Every row gives one point. A path goes straight from each point to the next, and from the last back to the first. The post is the endless flat space through its rows: a point in 2 columns, a line in 3, a plane in 4, and so on, so that a path can go around it. Count how often the path circles the post. Going back the other way cancels.
(in the rows, 128 means zero)

Post (2 x 3):
[[120 117  62]
 [107 150 153]]
Path, 7 rows:
[[ 87 127 170]
 [ 53 190 103]
 [ 86 181  55]
 [ 46 149  85]
 [128 205 132]
 [162 143 128]
 [126  79 102]]
Times around: 1

Post:
[[115 128 157 154 139 249]
 [134 141  62  99 132  66]
 [121 140 124 170  59  83]
 [122 139 118 212 102 102]
 [108 150 186 156 148 133]]
Path (21 x 6):
[[148 183 136 189 106 107]
 [ 92 171 151 184 119 120]
 [ 84 131  88 152 152 126]
 [ 93  94 132 164  58  77]
 [161 111 133 138 127  93]
 [153 141 109 121 122 107]
 [137 119 122 157 127 112]
 [122 117 141 149 128 126]
 [160 131 143 108 128 112]
 [168 161 115 147 110 139]
 [ 99 179 108 153 121 121]
 [ 66 160 165 157  92  81]
 [103  83  90 169  64 112]
 [141 101  92 168 103 157]
 [158 132 123 155 115 145]
 [159 130 160 187 152 148]
 [122 127 141 223 139  77]
 [ 80 130 112 138 157  78]
 [ 81 182 131 159  69 119]
 [118 180 143 195  68 137]
 [158 143 138 160  99 130]]
Times around: 1

Post:
[[124 140 174 160 109  74 174  87 101  81 132]
 [130 149 194  96 183  86  96  79 101  64  78]
 [130 144 194 174 196 136  74 115 149  88 133]
 [ 96  97  81 106  61 245 186 204 137  70 135]
 [146 147 211 107 208  90  48 186 132 153  78]
 [114 136  95 123 111 133  97 151  55  84 162]
 [114 162  61  81 162 135  64 117 139 249 146]
 [115 152  63 149 142  72  97 114 151 102 136]
 [102 125  57 152 143 139 225 124  88  71 153]
 [101 148 146  85 180  89 144 112 178  78 199]]
Path, 9 rows:
[[108 185 101 157 196 112  87 127 102  87 112]
 [163 196 101 130 152  93  88 146  28  75 181]
 [160 139 112 110 109 135 148 111 122 128 153]
 [129 127 142 110 139 144  72 136 117 111 175]
 [ 86  87 164 127 158 149 104 139 176 133  91]
 [112  92 144 126 158 133 198 174 126 108 149]
 [131  79  70 133 140 122 119 153 112 105  92]
 [113 138 150 161 173  78  60 105 147 149  49]
 [ 87 152 100 112 134 119 126  71 124  83 144]]
Times around: 1

Post, 17 rows:
[[178 152 148 109  54 209 213 123  57 107 106 140 127 136 149 203 158 141]
 [129 118 136 138 186  81  95 125  82 195 113  85 146 109 108 125  59 157]
 [126 126  58  71 150 126 204  86 137  90 184  89 163 127  56  83  73 175]
 [152 132 157 131 163  95  78  88 147 165  75 167  91 169  93  93 135  81]
 [142 131 164 122 148 156 210  67  88  93 129 112 226 159 170 135  22 104]
 [135 118 200 208 123 113 200 117 119 170  94 144  72  81 150  93 221 165]
 [151 156 155 137  74 192 154 103 110 168 191 191 115 133 123 126 188 105]
 [150 117 176 100 131  44 229  85  44 104 170 191 152  21 183  77 191 173]
 [156 117  86  90 120 125 107  88 149 201  59 210 186 115 219  92  93 107]
 [134 135  29 179 123  88 144 179 112  67 209 208  67  83 154  87 149 112]
 [170 129  58 148 112 178 108 120 171 100 174 105 145  73 101 192 215 139]
 [127 126  69 111 160  56 113  82 122 191 135  48 164 170 108  14 161 143]
 [193 132  87  86 137 205  70 103  40 135 115 151 198  87 104  36 149 217]
 [127 136 116 116  65 114 208 187 134  68 159 128 220  96  48 126  61 116]
 [148  93 139  74 168 160  88 165 186  75 209 161  82  65 210 125 143  62]
 [117 105 113 130 196 119 137 181 147  72 235 134 109 120 123 151 212 194]
 [144  89 179 120  19  61 109 116 201  58 138 128 137  80 118 143  86 174]]
Path (9 x 18):
[[103 134 119  99  75 151 147 145 109 111 164 166 187 123 161  95 194 107]
 [120 116 125 109 168  95  95 121 202  14 150 131 159  83 178  80  55 122]
 [129 190  95 120  93 180 139 132 144 115 176 165 107  89 108  94 185 154]
 [ 99 142  99  83 133 138 147 138 156 145 185 153 143  73 150 183 100 106]
 [139 151  77 107  95 192 110 161 113 163 131 107 152 129 159  85 118 154]
 [183 143  71 134 115 167 204 111 121 121 107 185 186 109 203 102 113 188]
 [194  98 140  94 164  92 103  90  87 164 168 149 134 103 121 117 112 227]
 [167 130  97 137  88 193 173 101  90 158 141 159 143 184 130 177 125 112]
 [136  89 147 133 104 123 165 110  68 113 105  85 138  77 133  45 135 109]]
Times around: 1

Post (17 x 18):
[[152 158 156 124 134  75 111 118 142 181  86 168 113 100 123  84 107 163]
 [ 95 162 102 176 179 125 158 122 114 156 131 121 156 115 130 107 182 135]
 [187 107 156  71 107  60  94 106 119 186 142 139 154  91  63 170  99 129]
 [109  85  44 142  59  78  95 161  69  94 125 146 175 201 162  85  49 124]
 [117  88 150  49 125  74  88 135 151 240  79 136 121 113 107 141 146 138]
 [136 114 111  94  73 106  73  86 132 200 157 129 135  90  82 109 115 163]
 [113 123  76 150 163 149 195  56 166  45 138 151 125 106 165 109 132 156]
 [138 146 119  63 102  83 130 127 136 183 110  84 106  86 102 146  79 116]
 [135 107  51 122  85  63 100 182  85  82 129  71 137 249 165 105  71 205]
 [115 115  86  83  93 141 107 152  40  93 164 122 151 199 174 116  59 168]
 [126 101  99 182 151 138 172  59 117 105 157 111  78 136 215 131 157 123]
 [133 140  47 130 112  98  63 156  47  51  97 117 137 175 162  99 112 159]
 [120 128 123 103 103  66  99 108 128 170 140 124 177  52 157 164  99 171]
 [137 142  85 135 104 116 181  45 104  66 147 128 151 166 203  79 173 130]
 [142 134 143 153 157 156 143  62 167  69 161  85 164 106 196  84 148 112]
 [116 137 126 197  91 166 152  67 130  74  90 115 142 152 160 128 132 154]
 [146 150 130 169 100 150 180 123 170  89 155 144 114  98 172 113 182 134]]
Path:
[[140  87  56 189 114  85 148 150 146  68  93  87 136 106 150  97  97 130]
 [167  93  67 170 131 121 105 137 109 118 118 155 139 161 152 128 219  97]
 [ 92 136  98  94  99 137 123  82 163 149 170 106 158 120  87 164 107 144]
 [ 89 157 151 152 138 133 174 109 136 119 127 147 102 140 146 126 135 149]
 [124  90  69 102 106 161 132 108  85  63 150 113  55 105 158 160 143 167]
 [173 125 150 119 145  71  74 128 119 102  41  64 166 150 174 131 116 176]
 [178 136  45 114 114 122 168  97 104 125 159 122  99 146 172 136 116  80]
 [148 120  87 183  64 136 140 128 100 133 140 189 138 248 184  91 212 213]
 [119  70  68 106 128 117 125  74 128 132 176 124 134 140  98 154  53 115]
 [116 137 123 116 141 115 122 106 126  64 133  74  93 106 219 110 126 143]
 [105 132  90 139 109  96 138 108 122 118 125 120 164  51  98  73  57 140]
 [152  92  61 145  83  64 110 101  95 138 130 150 203  66 152 112 119  94]
 [164  88  95 147 138  94 121 113 149 108 132 125 129 140 192 121 156 152]
 [117 141 124  76 141 109  97  87 108 169 108 112 174 168  86 128 118  97]
 [134 211 114 135  93  24 127 120 117 109 109 133 143 118 105  83 175 165]
 [131 114 106 152 133  73  77 106  88 125 109 131 127 155 145  78  74 183]]
Times around: 3

Post:
[[162 151 165 215 198 139 123  98  87 145  81 105 165 154 101  92 151 217]
 [130 121 115 143  54  86  85 143 196 143 150  82 132  92 114  87 177 108]
 [147 138  76 122 111  91 143 113 124  99 165 126 156  71 109 110 165 120]
 [163  99 121 156 113  62  89  85 180 108 102  82 247 101  53 128 144 136]
 [111 150 124 105 116 201 143 187 149 179 159 144 151 146 120 121 108 104]
 [115 170 167 104 163 158 151 164 145 157 138 117 118  85 195 144 104  68]
 [ 90 191 178 141 147 163 120  82  89 162 127 194 133 157 165 132 129  87]
 [178 140 115 155 121  38  78 102 138 149 143 118 141  92  54 164 122 161]
 [170 170 187 249 145 201 125  97  51 105  40 180 137 121 108 147 100 185]
 [134 198 152 123 111 203 186 119  77 163 113 122 115 194 215 153 102  98]
 [110 180 101 191 151 151 143 150 127 163 126 153 145 164 197 121 102  80]
 [125 106 114 116 112  47 120 195 147 141 105 105 171 149  74  98 178  78]
 [199 141 169 199 137 114  77  98  62  81 192 108 156 115  93 138 122 131]
 [110 169 179 128 101 141 176 194 116 150 171 170 150 149 218 127 112 127]
 [105 131 120 116 126  80 141 147 206  90 135 109 129 162  84 109 132 116]
 [126 187 159 116 125 151 142 121  90 153 120 160 124 137 196  73  38  95]
 [131 148 113  84 124 129  77 182 151 116 120 125 157 150 161 121 154 131]]
Path:
[[190 157 137 145 115 143 120 163 101 143 138 117 196 164 120 120 172 156]
 [160 179 129 125  56 163  84 179  92 134 135  99 108 112 165 141 162  99]
 [143 163 177 201 119 169 124  98  92 117 122  64 159 145 126  98 103 152]
 [ 91 118 153 134 114  98  96 126  88 113 108 156 125 129 113 146 172 120]
 [124 124 174 118 142 157 149 183 132 124  87  64 158 142 109 123 104 165]
 [ 89 169 163 187 119 161 144 137 136  82 140  73 127 154 132 126 122 118]
 [118 116 108 178  71  97  73 102 143 155 113  77 144 123 136  88 136 138]
 [143 115 150 134 115 183 161 152 130 147 108 132 168 152 143 188 112 124]
 [151 157 176 110 137 166 112 114 139 113 125 151 119 145 143 123 162 161]]
Times around: 1

Post (17 x 18):
[[154 141  62 133 174 249  79 136  90 124 103 188 168 135 153 172  82 194]
 [119 102 101 142 171  75 120 158 181  48  61 100 170 136  64 186 153 157]
 [111 115  79 111 215  65  66 133 136 121 127 146 188 136  65 178  67 104]
 [ 97 123 205 138  94  60  90 113 154 102 121  91 102 106  77  87 139 147]
 [151 124 108 150 132 107 101 149 119 101  52 172 203  99 161 204  84  75]
 [ 76 120 118 179 154  66  71  77 196 148  82 108 183  76  73 187 147 116]
 [127 113 132  95 106  60 144 110 134 184  62 100 114 119  71  48 195 115]
 [198 141  70 176 111 204 131 167  27 197 145  80  89 139 145 172  86  92]
 [111  92 143 100 157  60 115 159 213 177  80 109 101  94 104 164 122 153]
 [184 126  98  99 159 203  26 176  38 129 115 158 147  88 135 207 175 143]
 [148 102 196  54  30 105 144  47 100 204 130  46  68 192 124 133 214 139]
 [121 141 205 123 108  88  85 118 140 189  57 102  71 202  64 128 187 119]
 [217  95  62 189  99 172  72 165 109 201 171 101 108 194 219 103 122  71]
 [183 141  96 136 203 224 128 136  71 145 152 159  80 142 195 175 148  73]
 [111 117 188 101  38 121 163 130 138 207 161 130 104 163  71 123 214 127]
 [116 124 153 100 159 190  85 153 151 115  85  85 201 104  99 158 122  94]
 [ 96 133  76  98  91 101  65 116 197  99  96 124 108 111  77 162 119  85]]
Path:
[[107  54  73 121 104 128  63 127 145 137 104 126 110 124 152 135 170 142]
 [ 90  86 157 127 146 150  31  75 150 177  67 101 116  64 100 164 142 148]
 [196  83  21 153 147  91 121 151  83 130 158 161 145 174  33 194  91 116]
 [174 155 195 132 168 164  62 166 127 101 120 104 132 138  59 139 123 132]
 [181 115 134 100  98  93 144 151 124 139  66 132 128 125 126 232 144 130]
 [135 153  90 147  92 104  60  96 163 166  43  84 186 111 130 124 143 155]
 [ 68 179 130 159 122 169  23 115 105 187 136 116 194 125 111 115  93 159]
 [137 132  89 138  83 122  70 107 116 131  44  66  85 120 118 192 171 137]
 [110 202 147 115 106 107 107 136  71 116  88  58 125 136  87 132 177  52]
 [168 170 159 127 145 156  68 158 115 119 183 160 166 123 111 166 156 130]
 [220  83 145 151 107 119  83 181 161 207 145  68 115  96 128 126  87 139]
 [109 111 105  95 137 169  81  62 170 189 113 191 152  93 106 225  48 108]
 [108  73 132 132 141 150 169 124 141 163  87 126  74 127 111 154 143 167]
 [ 94  94 149 171 109 105  91 144 142 128 142 124 171 129 157 126 127  93]
 [101 163 100 116 162 157 115 115 105 124  85 100 158 134 105 191 116 113]]
Times around: 0

Post, 17 rows:
[[ 99 106 162 195 118 159 101 185 204 176 113  98 148  85 156 104 158 102]
 [105 107 165  38  97 139 187 108  70 119 107 174 113 114 164 110 144 139]
 [111  79 175  97 142 141  67 133 137  65 146  43 123 126 172 133 167 148]
 [ 73 142  75 159 138 125 137 110 112 109 100 112 101 194 131  90  79 119]
 [142 148  50 155 139 216 127 106 182 123 105  93 194 119 173 137 117 111]
 [ 99 203 176 113 135 103 110 190 149  56  96 179 104  70 156 106 125 233]
 [134 143 188 142 108 184  75 110 164 173  60 117 156  87 124  87 179 182]
 [131 179  86 114  93  57  87 125 174 141 128 195 168 172 142 159 153 119]
 [107 161 126 130 216 174 123 134 127 187  96 140 143 108 156 126 132 156]
 [125 211 135 137 130  61 194 119 130  98 224  86  96 134 170 115  98 172]
 [145 153  46 153 134 103  68 156  84 121 151 106 124 147  64 113 114 113]
 [118 185 148 185 132 181  64 154  92  73 121 186  86 147 129 110 175 160]
 [ 91 136 116 178 140  14 164 124  74  72 150  50 143 142 126 215 103 128]
 [169 157 186 221 220 164  61 110 233 180 102  83 186  58  90  64 115  73]
 [138 231 145 126  92 135 136 174 136 109 197 134 193 189 169 185  55 158]
 [158 159 113  78 130 127 133 130 164 136 152 149 119 167  55 177 166 148]
 [122 130  82 107 118 197  45  67 120 153 107 138  69 132  93 139 123  92]]
Path:
[[137 172 166 135 131  80 142 106 142 191 194 107 145 171 183 138 183 110]
 [129 159 107  96 137 125  64 194 143 122 143 172 126  82 150 114 190 135]
 [108 188 144 219 131 141 129 120  85 133  94 147 231 127  92 154 142 140]
 [ 86 222  62 154 160 135  92 155 107  75 125  93 229 232 137 151  89 181]
 [ 76 201 171 160 128 114 153 177  84 129  99 122 122 153  92 101 118 161]
 [131 234 164 164 118 155  81 138 235 185  75 129  78 163 141  97 117 168]
 [157 164  77 119 181 136  82 173  64  91 152 201  80 165 115 126 133 127]
 [ 79 117 143 172 173 159 112 126 126 139 100 148 147 163 143 189  44 144]
 [110 108 186  88 190 147 132 107 192 210 150 160 185 139 142 186 236 126]
 [ 57 173  49  91 148  71  95 113 152 202 161 124 157 121 137 155 133 152]
 [144 111  93 171  88 214 156  44 161 146 156  60 153 105 168  95 204 215]
 [124 111 116 141 157  94 155 126 151 110 105 171 148 196 144 159  94 117]
 [140 145 129 155 154 205 113  91 146 138  47 142 149  51 173 149 112 145]
 [173 188  77 149  78 139 132 148 168 119  93 130  74 145  99 141 153 193]
 [193 196  72 100  90 119 113  88 117  72 133 178 126 110 146 100  80 139]
 [121 150 154 164 132  89  66 180 148 140 172 141 116 202 142 139 134 172]
 [110  92 141  91 194 125  37 153 132  50  34 131  84 123 180  48 107 177]
 [166 125 130 139 111 123  91 129 106 140 133  68 155 206  94 179 135  42]
 [134 206  68 115 131 133  87  83 115  96 105 123  73 181 137 248 117 176]
 [156 130 184  93 121 146 112 146 160 130 110  82 206 158 151 182 184 207]
 [103 171 194 171 134 119 108  77 119 124 103 184 101 109 156  88 129 144]
 [121 167 188 130  94 167 111 124 184 103 157  89 109 120 117 107 109 227]
 [153 151 155 221 195  13 100  97 199 154 163 107 130  86 123 156 102 130]
 [130 109 126  85  99   7 128 138 155  76 112 170  78  95 148 123 101  78]]
Times around: 0

Post (17 x 18):
[[151  55 124 139 106 104 188 132 157 134 163 119 119 140 118 103 121 125]
 [131  94 120 137 118 136 114 120 135 172 197 110  93 153 103 153 128 115]
 [136 147 138  98 134  82 149 188 100 156 143  86 100 108 129  67 106 155]
 [131 156 139 174 120 146 195 110  91 115 156 140 126 123 105 121 149 126]
 [114 154 109 124 137 133 154 190 119  84 138 112 157 100 111  80 121 107]
 [150 103  78 155 123 171 130 137 156 125 117 104 136 152 129 135 130 100]
 [117  99 124 111 111 115 195 114 190 154 130 145 117 141 110 118 110 110]
 [131  84 132 132 139 120 116 126 138 133 150 117 156 183 180  94 116 140]
 [134 188 131  98 134 147 115 140  86  86 105 180 153 114 104  90 120 159]
 [168 134 179  94 117 155 122 112  77 153 154 144 140 110 186 129 159 119]
 [120  64  97 118 111 124 110 106 126 116  99 135 183 197 114 128 169 149]
 [138  72 166 120 130 144 170 127 137 121 134 149 105 178 144 158 135 116]
 [123 100 154 127 167 121 150 157 125 124 110 123 130 110  82  91  76 151]
 [174 110 124 154 137 110 145 127 137 135 160 121 151 167 125 155 119 118]
 [147 126 130 138 118 126 109 163 144 143 141 123 148 149 146  70 143  98]
 [114 140 177  66 140 145 142 136 122 164 140 119 127 140  78  91  79 181]
 [129 110 147 114  95 150 103 124 135 120 108 128 142 134 134 137 111 142]]
Path:
[[153 152 130  77 143 145 112 124  65  71 163 159 124 163 141 111 136 184]
 [124 131 171  92 154 136 122 156 135 162 123 143 103 179 109 145 120 168]
 [132 126 130 138  93 162 200 157  98 143 185  90 119 127 158  98 140 133]
 [128  79 201 116 109 187 135 162 153 135 124 134 129 153 116  97  93  90]
 [ 98 157 125 107  80 146 197 237 137  92  87 113  74 134 140 122 115  84]
 [103  70 165 113 111 142 181  99 154 124 167 138 145 105  63  71  93 112]
 [121 111 150  96 160 210  86 129 133 140 220 127 132 175 119 109 132  99]
 [133 121 144 142  49 124 178 118 173 117 133 170 122 111 134  92 130 134]
 [140 132  58 147 109 106 141 174 101  84 116 170 130 162 155 117 156 138]
 [165 161  89 114 155 122 167 179  88 129 117 135 149  98 116 116 161  96]
 [126 109 125 118 123 127 177 127 159 135 103 146 163 158  74 103  78 142]
 [151 116  76 133 147 108 108 137 120  73  81 148 137 178 131 159 102 147]
 [120 104 140 146 144 118 168 110 157 149 168  86 123 157 111  83 124 139]
 [ 90 135 199 161 165 156 127 102 114 124 196 119 155 153  85 173  77 180]
 [155  63 137  77 103 130  80  71 166 175 141 172 188 175  81 152  96 160]
 [ 85 122  95 155 109  71 157 154 149  96  97 124 171 168 135 151 135 139]
 [140  84 174 138 136 212  97 128 138 185 203 103 110  90  83  92 108 129]
 [122  65  98 116  99 152 119 117 163 165  84 135 124 130 133 108 101 164]
 [141 118 163 196 152 162  89 170 126  80 154 184 158 100  96 117 133  88]
 [118 133 103 126 122 131 134 136 133  93 138 138 139 128 121 106 131 171]
 [144 132 142 147 102 181 171 135 125 173 144 103 173  72  90  89 115 138]
 [109 152 146 107 152 125 157 166  98 127  98 131 175 144  85  73  89 155]
 [130 133  91  76 143  88 118 249 107  88 159 136 118 139 112  36 133 112]
 [148  32 153  90 144 154 158 104 162 184  91 115 136 164 149  70 109 109]]
Times around: 3
